Each row of a before or after table is a point. The points were changed in one or more steps. Then noise was added and the rows were shuffled. The steps act on columns, c1 being the first. What was done? A step turns or swaps two columns, mirrors them in a line or flattens them onto one, adds a multiple of one to another, or multiplies or shifts one. Angles are multiples of 10 degrees, from the lower column toward the higher: turns from -170 to 170, lines from 10 to 170 but not 90. Use the fewest steps. Two steps may share a column if one is a turn and the other turns, adds or multiplies; they go together, in the order done. Otherwise the lowest column goes first.
(in the rows, 128 means zero)

Before (10 x 3)
134,121,120
167,89,146
122,92,101
156,144,156
114,105,116
157,121,128
140,158,143
152,119,184
131,140,120
128,114,145
After (10 x 3)
141,126,139
176,175,99
206,165,146
116,131,172
135,113,124
152,120,94
128,150,128
100,133,154
186,139,97
187,131,133
Steps: multiply c1 by 2; turn c2 and c3 by -130 degrees

Before (14 x 6)
102,113,91,111,155,116
104,116,142,172,105,146
119,116,107,171,103,121
99,113,118,127,97,141
151,97,101,130,94,122
100,112,118,151,108,110
96,80,114,150,96,157
119,120,145,170,109,111
92,92,156,174,153,103
208,95,150,139,101,133
121,117,86,115,104,96
107,96,99,140,186,144
130,66,133,117,107,115
128,99,117,101,149,96
After (14 x 6)
130,83,133,121,116,84
121,114,85,119,107,131
108,76,103,139,180,151
100,102,117,125,98,142
120,140,144,143,97,94
103,115,141,143,90,127
208,104,148,127,98,96
92,125,154,150,136,67
127,112,115,120,155,95
103,104,92,126,159,140
118,110,108,138,89,133
98,116,120,133,99,113
151,95,100,124,95,132
96,66,110,131,90,139
Steps: add -1 times c3 to c6; turn c2 and c6 by 30 degrees; turn c4 and c5 by -20 degrees; multiply c4 by 0.4

Before (11 x 9)
100,140,122,201,108,137,118,109,91
153,115,155,112,106,137,156,113,163
140,138,98,120,136,103,111,160,127
93,102,71,178,105,129,103,159,99
153,119,143,115,135,176,141,129,131
160,127,116,117,120,125,177,154,134
86,109,146,145,132,166,149,104,86
144,149,175,104,96,164,167,146,150
83,111,154,141,93,148,138,100,83
98,124,77,138,164,127,128,152,152
152,115,124,146,153,108,128,192,154
After (11 x 9)
105,114,144,112,104,148,149,114,156
173,112,163,140,92,133,130,98,79
112,150,157,103,96,170,180,147,136
102,115,138,145,153,118,121,194,160
101,119,135,114,135,176,136,128,115
156,141,171,198,107,125,125,111,92
115,138,90,118,136,103,117,160,135
156,126,88,139,163,135,127,152,150
98,128,107,118,120,124,178,153,134
161,100,105,179,106,119,86,160,99
172,109,157,145,130,149,141,108,76
Steps: multiply c1 by -1; add 0.5 times c2 to c7; add 0.7 times c4 to c3; turn c6 and c9 by -20 degrees

Before (14 x 12)
130,109,99,109,155,125,104,118,90,102,87,130
85,89,107,91,108,160,146,124,141,172,170,134
156,152,179,103,152,108,150,106,100,109,113,114
163,85,152,164,116,163,150,130,94,122,146,105
113,161,126,162,155,106,77,152,135,116,93,91
142,116,171,126,131,162,157,125,97,167,113,134
154,119,134,106,169,144,132,129,130,99,135,169
115,151,112,171,133,154,84,97,126,137,158,116
95,92,108,123,97,180,87,116,145,128,98,109
141,116,94,108,107,147,76,116,134,155,122,105
137,127,160,130,115,108,141,135,89,125,131,144
155,85,156,119,147,117,118,104,147,127,98,149
167,161,123,157,131,165,153,101,173,101,160,182
139,115,149,115,157,145,92,141,113,104,163,167
After (14 x 12)
114,128,109,96,153,159,93,97,154,145,154,117
156,154,168,123,144,96,157,108,100,96,115,113
139,136,173,97,119,107,156,128,148,158,117,135
137,157,159,102,112,117,134,135,98,123,130,146
139,84,99,136,136,113,73,114,147,146,118,108
129,104,109,107,163,93,120,119,110,105,88,131
166,213,114,136,117,166,151,100,179,77,160,184
97,71,120,131,120,123,80,112,186,147,95,109
114,120,117,124,175,166,96,153,112,123,96,93
162,76,165,72,108,139,139,130,147,104,145,106
156,120,167,152,148,127,130,103,123,113,94,150
87,93,117,146,101,98,133,122,164,191,169,136
137,164,152,117,171,104,111,141,141,99,166,169
153,160,137,136,160,103,150,133,141,89,134,168
Steps: add -0.5 times c1 to c10; turn c2 and c3 by -20 degrees; add 1 times c12 to c2; turn c6 and c9 by 70 degrees; turn c4 and c6 by 120 degrees; turn c5 and c7 by 30 degrees

Before (12 x 14)
160,102,145,179,125,128,111,109,173,147,105,114,145,133
180,116,156,175,138,125,153,123,117,123,94,132,138,95
176,143,130,143,140,105,71,173,135,125,97,112,154,151
175,79,150,189,134,149,99,132,140,112,131,142,166,132
148,125,142,155,116,140,85,174,114,131,113,73,120,138
106,97,155,115,138,124,125,121,58,178,153,136,138,99
154,104,147,173,123,99,122,162,137,116,108,116,133,167
108,138,144,148,170,139,143,123,76,164,178,135,128,105
161,130,111,108,111,124,126,157,112,136,143,108,109,127
159,138,144,137,116,111,93,152,130,94,123,72,174,157
83,107,150,118,158,148,132,140,105,141,145,144,134,90
146,183,103,139,46,105,81,172,113,112,103,103,106,152
After (12 x 14)
109,126,128,155,153,76,143,117,159,163,180,114,129,104
147,179,111,106,79,186,81,173,167,122,104,90,108,152
160,144,117,105,120,139,125,158,145,146,140,135,110,127
147,176,115,124,110,122,84,160,142,137,110,158,118,139
155,128,120,170,141,155,120,150,128,117,110,155,136,165
177,96,128,168,120,112,99,124,110,90,136,164,163,131
176,148,112,107,155,140,69,167,122,116,100,124,157,152
85,107,128,123,139,90,132,132,139,137,146,137,133,90
161,129,140,167,126,145,111,108,87,140,107,155,147,132
177,120,131,195,139,119,153,114,141,115,90,137,134,94
101,104,130,111,139,98,128,107,194,173,155,149,139,98
161,182,118,112,132,146,91,147,131,74,124,147,172,156
Steps: mirror c2 and c12 in the line at 150 degrees; flatten c3 and c8 onto the line at 110 degrees; add 0.7 times c7 to c4; turn c5 and c6 by 40 degrees; turn c6 and c9 by -160 degrees; add -0.5 times c13 to c10
